Rows are points. The window is the flat piece filled in between its corners: a triangle in 3 columns, a solid with four corners in 4, and so on. A path goes straight from each point to the next, and from the last back to the first. After which points does the path pass through the window?

Window (3 x 3)
-0.19,-0.08,-0.28
0.44,1.17,-0.18
0.18,-0.27,-0.27
Path:
(1): 0.11,-0.51,-0.58
(2): 0.08,-0.48,-0.08
(3): 0.08,-0.14,-0.04
(4): 0.08,-0.14,-0.67
(5): 0.05,0.55,-0.62
(6): -0.02,0.60,-0.05
(7): -0.22,-0.28,0.22
(8): -0.08,-0.32,-0.79
(9): 0.08,0.19,-0.76
(10): 0.19,0.15,0.05
(11): 0.02,-0.06,0.27
(12): 0.15,-0.03,-0.75
Through the window after points: 3, 9, 11

Window (4 x 4)
0.73,0.01,-0.30,0.14
0.93,-0.57,0.13,-0.06
-0.77,0.26,-0.36,0.36
0.03,0.25,0.27,0.08
Path:
(1): 0.12,0.07,-0.05,0.55
(2): 0.04,0.22,-0.20,-0.29
(3): 0.58,-0.15,-0.14,-0.43
(4): 0.70,-0.28,0.19,0.53
(5): 0.46,0.05,0.22,0.81
(6): 0.27,0.11,-0.30,-0.32
(7): 0.21,0.21,-0.09,-0.40
(8): 0.24,0.04,0.38,0.69
(9): 0.36,0.17,-0.23,0.69
(10): 0.31,0.23,-0.44,-0.19
(11): 0.37,-0.05,-0.44,-0.54
(12): 0.54,-0.30,-0.13,0.50
Through the window after points: 1, 3, 5, 7

Window (4 x 4)
0.09,0.34,0.23,-0.21
-0.14,0.02,0.52,-0.08
0.08,-0.75,-0.83,-0.34
-0.44,0.44,0.38,-0.14
Path:
(1): -0.15,0.31,0.37,0.43
(2): 0.06,-0.38,-0.54,0.26
(3): 0.03,-0.38,-0.36,-0.84
(4): -0.28,0.13,0.45,-0.59
(5): -0.21,0.22,0.34,0.17
(6): -0.16,-0.18,-0.45,0.38
(7): 0.15,-0.46,-0.02,-0.59
(8): -0.03,0.32,0.70,-0.43
Through the window after points: 2, 4

Window (6 x 6)
0.15,-0.15,0.49,-0.09,-0.44,0.46
-0.01,0.75,-0.30,0.09,0.75,-0.15
0.59,-0.39,0.67,0.10,-0.17,0.17
-0.09,-1.03,0.13,-0.07,0.08,0.04
0.16,0.05,-0.91,-0.47,-0.16,-0.14
0.04,-0.13,-0.04,0.70,0.46,0.10
Path:
(1): -0.37,-0.69,0.17,0.06,-0.32,-0.45
(2): 0.26,-0.70,0.04,-0.05,0.09,0.32
(3): 0.40,-0.26,0.31,0.18,0.44,0.56
(4): 0.16,-0.12,0.49,0.29,0.07,-0.01
(5): -0.03,0.01,0.04,0.65,-0.04,-0.27
(6): 0.15,-0.38,-0.14,0.31,0.71,0.44
(7): 0.15,-0.97,0.07,-0.18,0.30,0.35
(8): -0.35,-0.54,0.13,0.23,-0.29,-0.49
Through the window after points: 5, 7

Window (8 x 8)
0.33,-0.39,-0.11,0.57,0.01,0.78,-0.16,0.43
-0.44,-0.08,-1.06,1.07,0.36,-0.04,0.30,0.09
0.17,-0.48,-0.43,-0.12,-0.31,0.60,0.46,-0.10
0.35,0.27,-0.07,0.04,-0.26,0.72,0.33,-0.17
0.27,0.33,-0.53,-0.56,0.06,0.57,-0.53,0.15
0.17,0.35,-0.80,0.51,-0.75,-0.69,-0.47,-0.07
-0.28,-0.05,-0.21,-0.11,-0.28,0.69,0.01,0.69
0.36,-0.17,0.28,0.01,-0.68,-1.28,0.09,-0.05
Path:
(1): -0.06,0.07,-0.28,0.16,-0.37,0.26,-0.15,-0.10
(2): 0.40,0.29,-0.50,0.19,-0.42,0.11,0.18,0.45
(3): 0.40,0.48,-0.45,-0.11,-0.03,0.09,0.02,0.46
(4): 0.02,-0.33,0.02,-0.19,-0.43,0.72,-0.23,-0.63
(5): -0.16,0.03,-0.47,0.55,-0.19,-0.07,-0.20,-0.07
(6): 0.28,0.12,-0.91,0.41,-0.16,-0.09,0.20,0.29
(7): 0.42,0.01,-0.19,-0.16,-0.40,0.32,0.10,0.35
(8): 0.10,-0.05,0.18,-0.16,-0.49,0.41,-0.43,-0.16
(9): -0.04,-0.41,0.14,0.32,-0.48,-0.38,-0.21,-0.39
(10): 0.42,-0.10,-0.08,0.18,-0.31,-0.29,0.08,0.35
(11): 0.23,0.03,-0.49,0.12,-0.22,0.23,0.14,0.55
(12): -0.54,-0.41,-0.19,0.08,-0.24,0.29,-0.77,0.09
(13): -0.52,-0.22,-0.66,0.48,-0.50,-0.06,-0.43,-0.42
(14): 0.19,0.26,-0.77,0.63,-0.08,-0.22,0.15,0.31
(15): 0.16,0.08,-0.76,0.31,-0.01,0.47,0.04,0.53
(16): -0.27,0.00,-0.30,0.25,-0.17,0.45,-0.06,-0.32
Through the window after points: 1, 3, 5, 9, 13

Window (9 x 9)
0.17,0.81,0.01,0.29,0.10,0.08,0.44,0.25,0.00
0.17,0.03,-0.20,0.66,0.55,0.19,-0.85,-0.36,0.56
-0.50,-0.08,-0.60,0.01,-0.01,0.06,-0.02,0.05,-0.89
-0.84,0.07,0.03,0.60,-0.28,0.21,-0.13,0.00,-0.74
-0.47,1.12,0.18,0.23,0.23,-0.94,0.16,0.29,-0.08
-0.21,-0.17,0.21,-0.10,0.31,0.19,-0.08,-0.08,-0.43
-0.26,-0.20,-0.27,-0.03,0.13,-0.43,-0.02,-0.85,0.45
0.90,-0.87,-0.05,0.59,0.01,0.28,-0.82,-0.17,0.28
-0.55,-0.08,-0.11,0.59,0.26,0.06,0.24,0.52,-0.41
Path:
(1): 0.01,0.39,-0.09,0.60,0.19,-0.14,0.18,-0.19,-0.20
(2): -0.02,0.39,-0.01,0.77,0.62,-0.53,0.35,-0.09,-0.66
(3): -0.24,0.20,-0.04,0.15,-0.13,0.34,-0.06,0.16,0.06
(4): -0.36,0.37,0.05,0.02,-0.12,-0.35,-0.32,0.17,-0.15
(5): -0.27,0.57,-0.15,0.44,0.34,-0.32,0.22,-0.31,-0.35
(6): -0.29,-0.01,0.03,0.31,0.16,0.06,0.10,-0.19,-0.52
(7): -0.57,0.11,-0.18,-0.11,-0.38,-0.59,-0.34,0.40,0.46
(8): -0.64,0.06,0.02,-0.07,-0.54,0.13,-0.73,-0.17,0.49
(9): 0.04,-0.01,-0.22,0.94,0.77,0.08,0.01,0.08,-0.41
(10): 0.07,0.02,-0.13,0.28,0.89,0.12,0.38,-0.55,-0.72
(11): -0.39,-0.02,-0.16,0.47,-0.16,-0.15,-0.35,0.54,0.46
(12): -0.11,-0.07,-0.11,0.24,0.30,0.05,-0.28,0.53,0.15
(13): 0.35,0.03,-0.17,0.74,0.19,-0.24,-0.06,-1.14,-0.27
(14): 0.24,-0.29,-0.05,0.46,0.28,-0.04,-0.23,-0.41,-0.25
(15): 0.01,-0.18,-0.24,0.48,0.08,0.30,-0.58,0.34,0.31
(16): -0.61,0.13,-0.10,0.04,-0.45,0.00,-0.45,0.56,0.12
Through the window after points: 2, 8, 14
